Every row gives one point. The window is the flat piece filled in between its corners: a triangle in 3 columns, a solid with four corners in 4, and so on. A path goes straight from each point to the next, and from the last back to the first. After which points does the path pass through the window?

Window:
[[-56  -2 -45  22]
 [ 14  28  90  20]
 [  1 -13 -84  10]
 [ 34  55 -16  40]]
Path:
(1): [  1  43  23 -42]
(2): [20 -1 -2 70]
(3): [26  3 50 66]
(4): [-18  62  50 -17]
(5): [ 25  66  85 -19]
(6): [66 13 79 80]
(7): [-22 -54  -5  65]
(8): [-39  20 -38 -13]
(9): [ 45  33 -23  -8]
(10): [ 45   8 -23  60]
(11): [-30 -21 -39  67]
(12): [-35  18 -55 -27]
Through the window after points: 1, 11

Window (8 x 8):
[[ 58 -54 -30 -10  62  30 -89   7]
 [ 43  50  -3  80   8 -15  79  18]
 [-54 -14  69 -31  72 -36  -9  20]
 [ 21  84 -31  39 -99 -39  11 -13]
 [-53 -48  47  70  56  35  56  37]
 [ 24 -25 -49 -37 -23 -74 -26 -24]
 [117  12 -15  18 -88 -19  -4 -14]
 [-71  34  11 -89   3 -26  51 -18]]
Path:
(1): [  30   10   -8    1  -18  -59   -9 -102]
(2): [ 40  23 -45 -31 -43 -56 -12  24]
(3): [ 27  33 -17   1 -15 -33  -2  90]
(4): [ 26  19   3  62 -30 -19  23 -66]
(5): [  7   4  -4  19  -1 -40 -28 -79]
(6): [ 39  20 -16 -66 -13 -32  -7  95]
(7): [-12 -21 -31   1  12   1 -29 100]
(8): [  44   15   43    0   22  -22   -9 -109]
(9): [  8  28  24  36  27   2  13 -25]
(10): [  9   3   2   9  -4  -8  26 110]
(11): [  6  28 -39  19 -47 -18  33  40]
(12): [ 35  30  -9  40 -40  -5   4 -85]
Through the window after points: 7

Window (11 x 11):
[[  18  -28  -41  -17  -40  -36    3  -35  -26   28  -39]
 [  34   -4  -28 -111   31    0   11   61   -7   -7    3]
 [ -65   34  -10  -40  -30   72   56  -13   29  -30   32]
 [   7   -4  -72    2  -41  -11  -61   -1  -12  -11  -40]
 [ -31   13   65  -26  -65   55   25    5   30  -46   29]
 [  27   -9  -75   48  -67  -31   15    1  -61  -64  -33]
 [  55   13  -73   37  -80  -13    4  -20   14   -8   -8]
 [ -26  -34    8  -30  -43  121   33    3   25    2   30]
 [   2  -26  -78   37  -94  -55    3   29    3    2  -58]
 [   1  -22    2  -22   55  -15   12   38   23  -13   12]
 [   9   26   18  -33   49  -14    0   79  -27   56   -5]]
Path:
(1): [ 46   8 -27 -37 -11  40  23   4  22 -28 -78]
(2): [  9  -6  10  -6  -7  29  21   6  23 -24 -40]
(3): [-30   5 -13 -31 -42 -12   2  28   0 -14  81]
(4): [ -6 -20 -44 -50 -33 -15 -16  17 -19   5  35]
(5): [ 43  12 -32 -37  10  11  10  34   8 -19 -66]
(6): [ 29  10 -62  -5 -23  12  20   5  12 -17 -78]
(7): [ -9 -21 -47 -17 -33 -10  -6  17 -21   4  17]
(8): [ -9   0 -16 -21 -25  10   6   1  -9 -10  35]
(9): [ 28  25   0 -25 -14  63  29  -8  25 -19 -69]
(10): [ 42  16 -31   7 -22  27  22 -19  26 -18 -65]
(11): [  9   3 -46   4 -57  -1   6   9  -4   0  23]
(12): [-12  -7 -18 -51 -20  -2   5  27  10  14  38]
(13): [ 21   8  12 -31  -2  49  10  -1  40 -13 -66]
(14): [ 26  20  13 -19  -4   1  25  15   9 -33 -92]
(15): [ -8  -7 -34 -23 -35  -6  -2  15  -9 -14  42]
(16): [-24 -30 -36 -17 -62  -3   3   6 -15 -20  52]
Through the window after points: 2, 4, 10

Window:
[[  63  -11  -84   48   -8   48   48    8   35   17  -33  -34    8   27]
 [ 110  -30  -14   94    9   44  -24   55   59   47   40  -21  -11   -3]
 [  24   -8  -50    5   -4   -8  -58   19   25  -51  -23  -12  -26    3]
 [  -9  -11   36  -16  -24  -50   20  -67   26  -36   22   35   32  -15]
 [ -22   48  -24   19    6  -66   53   27  -11    4   20  -11  -42  -30]
 [ -11  -59   34   -5  -22   -7    1   -9   18    7  -63  -46  -26    0]
 [  25   34   22  -15  -32   24  -44   65  -41  -30  -68  108  -23  -46]
 [ -12   17  -39   13 -106  -20  -22   36   27  -23  -29   23   32    3]
 [ -43  -45   46  -38   91  -24  -87  -56   62   38  -14   32    5    4]
 [  17  -27   18    9  -18    1   -1   78  -11  -38  -58   37   51  -38]
 [ -10  121   53  -15  -43  -48   30   21   14  -46   35  -30   58  -27]
 [ 101   -6   48  -20   45  -16  -33   13   -9   80   55    2   49  -62]
 [  37  -22  -28   67   71   62  -11   10  -97   45   15   -7    1   37]
 [ -33  -72    8  -37  -10   61   28   32    9    0    6  -44   -6   14]]
Path:
(1): [-16 -36  -5   5  -9  37 -16  -4   7  -8  -6 -31   7 -39]
(2): [  3 -28   1 -20 -25   3  15  44  17  -3 -15  -5  -6  35]
(3): [57 -6 10 25  3 -8 -4 42 36 18 15  6  0 23]
(4): [ 34  -2 -10  60 -13  37 -11  -5  15   2  21 -32  14 -58]
(5): [-20  18 -23  45   0  46  -7  -5   4   2   1 -19  41 -89]
(6): [ 27 -14  24 -22 -18 -24   1  56  -2 -27 -20  11   7  36]
(7): [ 39 -45  14  -7 -15 -15  -6  29  22   8 -26   4 -18  36]
(8): [ -6 -12  12  44  -3  26  -8 -10  21  13 -16 -51   2 -55]
(9): [-11   8  19  22  10  31  -2 -29   4  -5   4  -4   4 -53]
(10): [ 38 -21  -3 -15  -8 -62  22  87  -8  29 -24   6  16  56]
(11): [ 36 -28  11 -23  -1 -43 -12  28  13  13  -3  -2  21  51]
(12): [ -1   7 -14  43 -22  18   4  -6  27  12  19 -31  28 -81]
Through the window after points: 1, 3, 5, 7

Window, 14 rows:
[[  14  -18   12   26  -66   23  -18  -26    2   11   11   57  -22    2]
 [  21   -2  -61   65  -28   32  -75   14   10  -36  -18  -23  -27  -13]
 [ -34   -8   57   26  -56   49  -25  -16   20  -14   44  -30   32   20]
 [  87   32   -7   -9   22   65  -19   25   45   18   -8   23  -11    5]
 [ -39   34   42   26   69  -63   23   38  -94    3   47  -42  -34  -74]
 [  17  -29  -21  -60  -93   38  -52  -39   -4  -51   -1  -20   10   25]
 [ -42   16  -63   11   22    5  -33   -4   26   44   39   15   22    1]
 [  19  -21   25    7 -118  -28  -35  -13   14    9  -26  -42   52   67]
 [  45  -50   16   35  -57   27   75   69   18  -39   12   18   58   11]
 [  11  -39  -30   27  -31   29   15    3   31  -18   -5  -39  -64   42]
 [ -71   17   18   39   64   51   20  -20  -76   -2  -25   25    9    6]
 [ -92   87   74  -18   72  -21    9  121  -93   17   40   44  -29  -23]
 [ -25  -24   18    4   25  -23  -49   -7   25  -44  -19    5  -21   -9]
 [  -5  -77    7   25   12   61  -17   36  -21   40    0    4    9   -1]]
Path:
(1): [   8   -4   28   30   54  -35  -10   28 -102   -7   82  -21   -3   20]
(2): [  8 -22  13  25   7  12 -26   6 -10 -22  19  11  -2  18]
(3): [-39 -28   8  -2 -34   6   9  30  27  13 -48  -2  -8 -52]
(4): [-44   1 -18  10 -41  46  21  -9  29  12 -60 -13 -14 -24]
(5): [  1 -18   3  34  10  22  -3  12 -23 -20  20  -3 -12  30]
(6): [  1 -12  -1  17   0   2 -32   3 -31  -2  31 -20 -27  39]
(7): [-32  16  16 -10 -27  35 -21   9  52  13 -68  18  -2 -38]
(8): [-15 -11   9  19 -51  39 -14  -6  15  10 -17 -21  14   0]
(9): [ 39 -29 -12  37   0  -5 -37 -16  -5 -45  28  -2  10  50]
(10): [ -8   3  13  30  -6   9 -32  10 -25 -17  31   9 -17  23]
(11): [-23  -6  15  -2 -28  22  15  18  12   9 -23  -8   9 -49]
(12): [-44  14  13  12 -19  16  19  19  15  48 -41 -13  19 -28]
(13): [ -3  -2   6  37  13   3 -20  16 -14  -6  26   5   0  20]
(14): [ 15  -4  28  10   2  -1  -3  20 -16 -22  12   7   2  42]
(15): [-74 -20  12 -10 -19  39  10  15  34  24   6   0  -1 -60]
(16): [-46  31  19  13  16  -7  20  19  -9   4 -23 -19 -33 -76]
Through the window after points: 2, 4, 10, 16

Window:
[[  13  -49   23   10  -24   21  -22   29   11  -51   10   37    3  -18]
 [ -68  -58  -84   29    3  -27   20   32   71   12    8   13   -4  -51]
 [  37    3  -93  -18   12  -37  -53   77  -16   51  -21  -18  -25  -40]
 [ -14  -23  -78  -14   -6   33  -98   25   41   29   34  -71  -77  -58]
 [  21  -21   30  -33   23  -34   35   -4  -38   64   19  -40  -41   76]
 [ -24  -66  -70   13    2   44   -5   -8  -29   53    7   15   68   -6]
 [ -27   55    7   -4  -25   88  -60  -36   28   79  -56   -2  -22   20]
 [ -87   89   37   31  -12  -23  -25  -38  -22  -36  -25  -27  -24  -29]
 [   3  -21  -36  102  -54  -62   45   78  -39  -18   23  -81  -23  -12]
 [  -9    4  -47   22  -59    6   -9  -70   76   -7   10   11   18   20]
 [   5  -19  -14   95   31  -31   -8   -8  -37  -53  -64   41   18   23]
 [  27    1  -10   35   77    9    4   47  -20  -24   24  -18   -8  -74]
 [   5   15   54    7   19  -86   19  -20  -35    9  -67  -43  -75  -79]
 [  25   -4  -14    7   -2   76 -121   34   39    7  -39  -42   68   26]]
Path:
(1): [-18  -4 -11  28  -9 -18 -48   6  31  31   9 -11  -1 -15]
(2): [-11  -8  20  88   5   4 -50   6 -14  34  12  19  10 -20]
(3): [-14 -20 -77 -56 -12  21   6 -14  11  -9 -39 -41  27   5]
(4): [-16 -15 -25 -12 -20  12 -10  25   2   9 -25 -27 -11 -13]
(5): [  7  42  -6  90   9 -57 -86 -44   9  30  -2  20 -32   1]
(6): [ 13  -5  -8  40  -6 -71 -60  20  27  58   1   0  16 -49]
(7): [-16  -8 -53  -7  13  21  12  25 -10 -23 -20 -21 -38 -21]
(8): [ -3 -16 -43   5  -9  26   6  10   2 -11  -9 -20 -30 -16]
Through the window after points: 2, 6, 8

Window, 14 rows:
[[ 28  14 -29 -21 -20 -51 -44 -13  26  19   6  -9 -19   9]
 [-26  24   1 -35  53 -38 -12 -17 -35 -11  19 -27  52  22]
 [-15  42  15  48  13  24 -13 -69 -11  -4 -48 -22   0  13]
 [ 36 -12 -26 -20 -34 -24 -18 121 -21 -32  27  39  -1 -32]
 [ 42 -56  34  36  27   6  36  20 -44 -21   2  27  -2 -85]
 [  6 -52 -33 -32  -3  41  63  21  -5   1   5   1 -16 -14]
 [-28 -10 -19  55  -7 -34  50 -39 -34 -10 -29   7  43 -36]
 [  4 -42 -62 114   2 -35 -14  28  40 -29 -14  -6 -37  -9]
 [-66  43 -38  33  58   6 -44 -33   4  10  37  14 -31 -10]
 [ -2  -8  74  12  18   9 -22 -20  83  28  32  13  53  33]
 [-20  24 -59  44  19  -6 -33 -18  56 -61  47   6 -34  -8]
 [-54 -68  -1  17 -25   0  -7 -11  91 -19 -50 -21 -55 -14]
 [-62  -9  25  30 -44 -12 -61 -32 -16 -12  27 -45 -14  22]
 [  8  23 -16  14  42 -22  10 -26  77  43 -15 -67  59 -55]]
Path:
(1): [  0 -31   0  10   9  -3 -39 -15  49   8   6  -3  35 -24]
(2): [ 21 -47 -35  14 -24  20 -54 -28 -16 -23  -3  14  23  -1]
(3): [-37  33  -1  32  19 -36  17  18  18  -9   0 -28 -36 -20]
(4): [-28  50  26   5   1 -54  63  11  16   0  -1 -46   3  19]
(5): [-23 -22 -37  31   9   8 -40 -35   8  -1   3  19   6 -18]
(6): [ 38 -24   1   4   0   7 -67 -46  -6  13  10  31  53 -14]
(7): [-32   2 -25  27  11 -21  56  55   4 -32  -7 -30 -47 -12]
(8): [-28   2  25  39 -13  -8  10  -7   7  -9  12  -1 -34  -1]
(9): [ -4 -55 -83 -17   2 -13 -50   3  -2 -38 -36   0  55 -14]
(10): [-15  -5 -55  29 -21  11 -53 -18  26 -20  -3   6  47  -3]
(11): [-23  17  30  -6  45 -41  36 -10   9  11  27 -23 -54   6]
(12): [-25  20  -6  17 -10 -24 -13   6  -3 -27  22 -18 -45  19]
(13): [ -7 -45 -22  34  -4   3 -39 -16  11  -2   2  25  35 -28]
(14): [ 16  -5 -33   7  18  -6 -39 -10   9  -9   8   3  12 -13]
(15): [-12   4  18   7 -12 -34  19  21  -9   0   2  -4 -22 -13]
(16): [-11  12  25  42   4 -19  42  21  -7  -4  -1   2 -18  33]
Through the window after points: 6, 14
